Each row of a before or after table is a point. The points were changed in one or more steps. Then noise was added and the rows were shuffled. The steps act on columns, c1 being the first. Write out the steps. A step turns or swaps two columns, mirrors them in a line or flattens them onto one, adds a multiple of one to another, or multiplies or shifts one. Angles are multiples of 10 degrees, from the lower column toward the higher: turns from -170 to 170, lines from 10 to 170 but not 90. Use the fewest steps. Two steps may share a column if one is a turn and the other turns, adds or multiplies; they go together, in the order done. Otherwise the lowest column goes first.

Before (8 x 2):
[[  0  -7]
 [ -3  21]
 [ 60  -1]
 [  7   8]
 [ -7   4]
 [ 13  -5]
 [ -9  -7]
 [  1 -16]]
After (8 x 2):
[[ 1 25]
 [12 35]
 [-1 32]
 [ 7 49]
 [-4 62]
 [-8 45]
 [-9 33]
 [60 40]]
Steps: shift c2 by 40

Before (14 x 6):
[[ 26  22  17  26  11   1]
 [  8  -1 -12 -29  -9 -15]
 [-56 -30   5 -15 -12   9]
 [-35  -8 -13   3  32  36]
 [-57 -31 -19  29  19  13]
 [ 32   5  -1 -54 -49 -41]
 [ 21 -38  -4 -39 -49 -44]
 [-60 -42 -34   6  13  -1]
 [-18 -34  43  21  27  20]
 [ 10  10  10  -1 -40 -22]
 [ 31  14  34  36  24   3]
 [ 28 -10  43   8  31   3]
 [  0 -31  -4   5 -28  21]
 [-22 -44 -23 -10 -21   7]]
After (14 x 6):
[[-14  -8   0   4  34  36]
 [  3  11  -4  -1 -41 -22]
 [  8 -39 -21 -38 -44 -43]
 [-24 -31 -10  30  24  13]
 [-10 -43 -28 -10 -12   7]
 [ -7 -33  50  21  11  21]
 [ 11  14  40  35  11   2]
 [-22 -29   1 -15 -12   9]
 [ 12 -10  51   9  15   2]
 [ -1 -31 -13   5 -24  21]
 [-24 -42 -28   6  23  -1]
 [ 13   5 -18 -54 -45 -40]
 [ 10  21  20  26   5   1]
 [  4  -2 -14 -30  -6 -15]]
Steps: multiply c1 by 0.4; turn c3 and c5 by -20 degrees

Before (12 x 11):
[[ 24  -1   0   4 -21  -8 -11 -17 -18   6   1]
 [ 22   2  10  -4   8   6  -8 -14  -7 -12 -11]
 [ -8  -2  17   4  -7  -1 -12  -7  60  -2  -5]
 [-11 -10   7  12   5 -34   1 -14  12  -1 -14]
 [ 15  -4  16  17   4   9   6   6   4   2   0]
 [ 21 -21 -34  11   6  -1   0 -14 -14  -2   8]
 [ 18   2   6  -2 -11  -3   2  14 -12 -15   4]
 [ 13 -13  15  16 -14   8  -9  -5  -5 -18   1]
 [-25   1   2   5   7  -7 -15 -15   0   0  12]
 [ 11   1 -17  20 -13   2   4 -14   7  -5 -10]
 [ -1  -1  17   9   6   9 -23  57   4  -5 -12]
 [  3  -9  15 -13  -9  11  -2  -2   0  -1 -15]]
After (12 x 11):
[[ -8   3  18   4  -7  -2 -12  -7  60  -3   3]
 [ 22   6  10  -5   7   5  -8 -15  -7 -12  10]
 [ 12   9  15  16 -14   6  -8  -5  -5 -20  -9]
 [ 11   5 -17  20 -13   2   4 -15   7  -5   9]
 [ 18  -4   6  -3 -11  -4   3  14 -11 -15  -3]
 [ 20  12 -35  11   7   0   0 -13 -15  -3 -19]
 [ 24   0   1   4 -19  -9 -10 -16 -19   6  -1]
 [-11  16   8  11   5 -34   1 -15  11   1   4]
 [ -1   7  17   7   6   9 -25  57   3  -6   9]
 [  3  18  17 -13  -8  11  -2  -1   1  -2   5]
 [-25  -8   1   3   6  -6 -16 -16   0   1  -9]
 [ 16   3  15  18   4  10   7   8   5   3  -3]]
Steps: turn c2 and c11 by 140 degrees

Before (13 x 18):
[[ -4  17 -12  14   9   2 -10   1 -30   8   2  -8  11  13  16 -15 -15  -1]
 [ 13   6  -8  -2   9  18  16 -23 -32  26   3 -27 -15   6   1  25 -28  11]
 [ 19 -13   9   6   8  -4  13   5 -14  14  -3  11 -20   5   4  24  -4   1]
 [ 12   6   9  -3  23  -4  22   6   5  -4  18 -12 -17  18  35  13  20 -12]
 [-13 -20   2  17   5  13  18  14 -18 -14 -17 -18  14 -12   4  -5 -29   9]
 [-22 -14 -24  27   5 -15  20 -19 -11  21  -1 -27  -6   8 -12  -4 -28 -24]
 [ -3 -12  18 -13  31 -14  15 -11 -14  15  -7  17 -21 -28   7   3 -13  -2]
 [  8  16  21  28  29  30 -11  17  14  20  12  -1 -11   5   0  23  22  -2]
 [ -5 -21 -23  12   9  17  29 -10 -13   7  -2 -26 -16 -18  -4   0  19 -29]
 [ 17 -25  15  -9 -18  -7  30 -20   6 -10  -9 -22 -15 -15  23  -4 -14 -28]
 [ -2   1  -4  30  25  -9  28 -21   1   8  -8   8 -23  18  33  10  -9   3]
 [-25 -34  -5  -9   9 -11 -14  -6  15 -13   2   6 -36 -18   1  -5   6 -12]
 [ 18   1   2 -15  14  -5  -8  14  12 -15  -9  17 -21 -18   1  24  -8  -2]]
After (13 x 18):
[[ -2 -13  18  18  40 -28   7 -12 -14  17  -8  16 -21  28   7   3 -13  -3]
 [ -4   1  -3  16  32 -19 -38 -21  -1  10  -8   9 -22 -17  33   9 -10   5]
 [  8  16  21 -21  38  61 -22  18  14  19  13  -1 -10  -6   0  22  22  -1]
 [ 17 -25  13  33 -24 -14  -3 -20   6  -9 -11 -21 -15  14  23  -6 -14 -28]
 [ 18   3   1  -2  19 -10  17  14  11 -16  -9  19 -21  18   0  25  -7  -2]
 [ -5  17 -11 -14  11   4  -9   0 -30   9   2  -8  12 -13  17 -14 -15   0]
 [-23 -35  -5 -11  13 -23  14  -5  17 -11   2   7 -35  17   1  -5   5 -12]
 [-22 -14 -26  10   7 -30 -31 -18 -11  20  -3 -26  -5  -7 -13  -3 -27 -24]
 [ 18 -12  10  11  11  -8 -10   5 -15  16  -4  10 -20  -4   4  23  -5   2]
 [ 11   6  11  23  30  -8  -6   6   4  -4  17 -11 -18 -18  35  14  19 -12]
 [ -5 -21 -22  22  11  33 -20  -9 -13   8  -3 -27 -18  19  -6  -1  20 -28]
 [-13 -20   3   9   5  27 -24  14 -18 -13 -16 -19  14  14   4  -6 -30   9]
 [ 13   6  -7  14  13  37  -4 -24 -32  25   3 -26 -13  -5   2  25 -28  11]]
Steps: turn c4 and c7 by -110 degrees; multiply c5 by 1.3; multiply c6 by 2; multiply c14 by -1

Before (10 x 32):
[[-35 -32  19  -1 -35   1 -20 -24  30 -12 -19 -31 -33 -52 -25 -16   0 -16
   16  37   2 -27 -34  14 -41 -37  -8   9   5  31 -32  15]
 [ 15 -27 -22  28 -43  25  15 -36  23   2  19 -14   6   5  -3  -5 -14 -13
   46 -13  23  -1  32   7  -6  18  41  25 -41  34 -29  33]
 [-18  13 -14 -28   7   3 -29 -20 -53  38 -30  -6 -53 -14  25 -46 -24  18
  -25  13 -33 -18  -5 -40  35 -28 -34  21 -31 -29 -14  19]
 [  9  -4   7 -21 -25 -11 -16   9 -20  -4 -15 -22  20  11  19  26 -10  40
   25 -11 -27   1  -8  20 -16 -32  -6  45  20  16  -7  19]
 [-18  -8  -1  -1  -3 -39  -7  33   7   8  32 -45  17   9 -31 -52 -27   3
    1  36 -23  -2  18 -39  15  16   9   3  -1 -26  -1  13]
 [-51  -1 -17 -19   1   0 -36  41   9   2 -15   2 -15 -48  23 -33   8 -25
  -20 -28  19  47 -33 -20  15 -17 -28  23 -25  22  10  14]
 [ 25 -35  45  16 -38 -18   5 -35 -29 -16  16 -15  17  29   2 -10  27 -32
   -6  19  17  12 -29 -33  24 -27  39  -8 -16 -13   4 -42]
 [-48   7   6  -2 -26 -60  33  30  10  29 -26  24   1  -6  24 -18  44 -38
   50 -18  47 -26 -36 -31 -26  14  27 -15 -35  22 -14  24]
 [ -8 -34  -9 -31  28 -10  -5 -19  -6 -35 -20   9 -46  23 -12 -19 -15   1
   47  57  -5 -15 -27  35  27   2 -14  11   7  -9  -5 -36]
 [ 15  19 -36   9  30   5 -33  13 -17  12  19  22 -22  31 -30  -9  30 -27
  -14 -17  18 -26  41   8  17 -42 -21  22 -17  25 -18  23]]
After (10 x 32):
[[ 15 -24 -23  26 -44  20  16 -34  26   3  20 -12   5   6  -4  -7 -12   8
   45 -12  26  -6  33 -10  -4  12  44  26 -41  36 -25  31]
 [-19  -8  -1  -1  -1 -41  -8  35   6   9  32 -47  16  10 -26 -51 -27 -40
    1  36 -23  -4  17   5  17  15  12   3  -1 -29   1  14]
 [-36 -29  18  -2 -32   0 -16 -24  33 -11 -20 -30 -36 -54 -25 -13   3  14
   38  37   4 -29 -34 -14 -45 -39  -7   9   3  33   0  13]
 [-19  10 -14 -24   8   6 -32 -20 -48  42 -26 -10 -51 -10  30 -47 -22 -41
   -2  11 -29 -14  -6  19  39 -27 -34  19 -28 -28  30  17]
 [-49   8   2  -3 -28 -61  33  34   9  28 -23  22   0  -6  22 -17  45 -30
   34 -18  46 -25 -35 -38 -24  11  24 -15 -39  18 -34  27]
 [-51  -2 -18 -23   2   1 -38  38  10   3 -16   4 -13 -48  25 -32   7 -18
  -17 -28  21  45 -35 -22  15 -18 -29  20 -25  20  11  14]
 [  9  -6   6 -21 -24 -16 -15   9 -19  -2 -17 -21  23   8  15  28 -14  21
   17 -16 -27   2  -6  42 -15 -30  -3  46  20  14 -14  20]
 [ 26 -36  49  14 -37 -18   9 -33 -25 -18  20 -14  17  28   1 -10  25 -30
   -2  21  18  11 -26 -30  22 -26  41 -10 -18 -14   4 -41]
 [ 12  19 -35   6  29   3 -32  15 -15  15  15  20 -22  33 -31  -8  29   9
    5 -16  16 -25  42 -28  20 -42 -16  22 -20  27  20  27]
 [ -7 -37 -12 -31  27  -8  -6 -20  -9 -35 -21  11 -45  24 -14 -16 -14  31
   29  56  -6 -12 -30   3  25   2 -14  10   8  -6 -35 -40]]
Steps: swap c18 and c24; mirror c19 and c31 in the line at 150 degrees

Before (8 x 64):
[[ -7  13  -5 -10   2  -5  -1   0  -2  -1  11  16  -8  -8 -18   6  -4 -20
   16   8  17   1  11   8   2 -10  -6  -3   0  -2  -7   4 -15   2  -6 -12
  -11   4   2 -17 -13  -3 -11  -6 -10  -3   1  -7   8   5 -12  11   1 -17
    4  16   0   5  -9  -7 -13   4   9   4]
 [ -7   6 -19  -6  -1   8   7 -23  21   7  -2  -2   6 -10 -19   2   9 -10
   -8   8 -13  -2  -5   7  -2   0  -8  21   9   1  17   4  -8   8 -17   5
  -15 -17  17 -16   4  -2   5 -13  -7 -16 -10   7  14   1  -3  -6   2 -11
  -10  14  21  -5 -13 -15 -12  -1   8  -1]
 [ 24   1  -3 -25  13   8   0  -2  -2  -8   2  -8 -21  14 -19   9  19   5
   -7  -8   3  -8  23 -10  15   3  -9   1   7   7  -2  -7 -10  -9  -9 -24
    4   3 -14   0   2   9 -10 -20 -11 -29   4   8  25  10  -3   4  -6  -8
    2   9  12  22  -1   6  -8 -13  15 -12]
 [ 11  13  -6  -2   9  15  12   0  24   6   0 -16 -25  14  -7  22   6 -12
   -1   3  11   5 -15  10  17   2  -7  -6  23 -11  17 -15   0  -9   2 -14
   -9  -6  -4 -13  -8   7 -24  -9 -11 -10 -11  -3  24   2 -22   6  -1 -11
   -1  21  15   5  -7  -7 -21  -3  -4   3]
 [-24  -4  24 -16 -14  -5 -15  -3  14   4  13  60  14   5 -14 -17   8  50
    3 -23 -19 -22  19  11  26   8   8   3 -18 -13   7  -2 -14  14 -26  25
  -18  -7 -17 -13  54   8   4  47   0 -19   6  -3  15   1   4 -33  -8   5
  -10 -39  11 -17  14 -35  35 -31  -9  17]
 [-12  16 -14 -10   9   2   3  -8 -10   0  -1  -3  -8   4   3  -3  10 -19
   -4  -2  -4   5  -2  11  18  -6 -13 -18   3  -4  -5   4   1 -15  -8   6
   -9 -21  -3   2 -19   9  -8   1   9 -28  -8   7  13  13   0  -7  -3 -28
    0  27   4  21  13   3 -11   4   7 -14]
 [  3  -6  14 -13  -2  11  -1  11   4   1   5   5   1   9  -9   0   6   3
  -27   8  -7  -3   4   1  20   2  -9  -1   2 -16   4 -13   2  -1 -18 -15
    1   5 -13 -12  -6   8   1   1 -21 -19  -9   0  18   4 -12  19   2 -14
   -8   5  -4  33  -8   3  -2 -17  -1 -13]
 [-48 -14  -4 -33  27  20 -21  28   9  22  14  10  15 -24 -14  24  26  24
   20 -24  34   9 -18 -22 -18   3 -18   4 -36  -1  35  -2  26  31 -12   3
    8   0 -14  13  -1 -36  20  15  11   9   3 -48 -24  36   8  16  46   3
    1   1  -6  -9  40  18  19   2   3  21]]
After (8 x 64):
[[-23  -5  26 -16 -14  -5 -15  -4  13   3  12  61  14   3 -14 -17   9  50
    5 -22 -21 -21  20  17  27   9   8   2 -20 -12   7  -1 -15  15 -25  27
  -18  -7 -17 -12  55   8   5  26  -1 -20   7  -2  17   1 -20 -33  -9   3
  -12 -36  10 -16  15 -36  29 -31  -9  17]
 [-11  16 -14  -9  11   3   4  -8  -8  -1   1  -1  -9   3   4  -4   9 -18
   -7  -2  -4   5  -4  -3  19  -8 -12 -18   3  -4  -7   5   2 -15  -8   6
   -8 -20  -2   1 -19   8  -7   1  10 -27  -7   8  11  12   0  -8  -1 -26
    1  26   5  20  14   4  -2   4   6 -14]
 [ -8   5 -18  -6  -3   8   8 -22  19   6  -3  -2   6 -10 -19   4  10 -11
  -16   7 -13  -3  -6  -2  -2  -1  -9  21   8   1  17   4  -8   9 -17   6
  -15 -16  17 -16   3   0   4  -6  -8 -14 -10   5  14   2   5  -6   2  -9
  -10  14  21  -4 -14 -14  -6  -1   7  -2]
 [ 24   2  -4 -24  11  10   3  -3   0  -7   1  -8 -22  14 -20   9  18   4
  -15  -8   6  -7  24  -6  13   3  -7   2   5   7  -2  -7 -12 -10  -8 -23
    5   2 -13   0   3  11  -9 -10 -11 -29   3   7  26   9   7   6  -7  -8
    2   8  12  22   0   7 -10 -14  14 -13]
 [ -6  14  -6 -10   2  -5  -3  -1  -2  -1  12  17  -9  -9 -18   6  -5 -20
   33   9  18   0  12  -3   1  -9  -6  -2  -2  -2  -7   3 -13   2  -4 -13
  -10   3   1 -16 -14  -3 -11   3 -11  -1   1  -7   7   5  -2  12   0 -18
    4  16  -1   4  -9  -7  -6   3  10   3]
 [ 11  13  -7  -1  10  15  12   0  24   6  -1 -16 -24  13  -6  20   7 -12
   -3   3  11   5 -17  -6  15   2  -6  -6  22 -11  17 -14   0  -8   5 -13
  -10  -5  -4 -14  -7   4 -24   5 -12 -10 -11  -3  26   4  -4   7  -2 -10
   -1  20  15   6  -7  -7 -12  -2  -5   3]
 [-47 -13  -3 -34  29  20 -20  28   9  21  14  11  17 -24 -16  25  25  26
   41 -24  32   7 -17   3 -20   2 -19   4 -33  -2  37  -1  26  29 -13   4
    8   2 -15  13   1 -34  20   6  11  10   4 -48 -24  38  -3  14  47   0
    1   0  -6  -9  40  17   4   1   3  20]
 [  3  -7  15 -13  -2  12  -1  12   5   1   5   6   1   8 -10   1   6   4
  -53   8  -9  -3   5  -1  20   2  -9  -2   1 -16   4 -15   1  -1 -17 -13
    1   2 -15 -11  -8   7   0   5 -21 -18  -9  -1  18   6  -8  18   3 -16
   -6   4  -4  34  -8   3  -3 -18  -2 -14]]
Steps: multiply c19 by 2; flatten c24 and c61 onto the line at 60 degrees; flatten c44 and c51 onto the line at 140 degrees
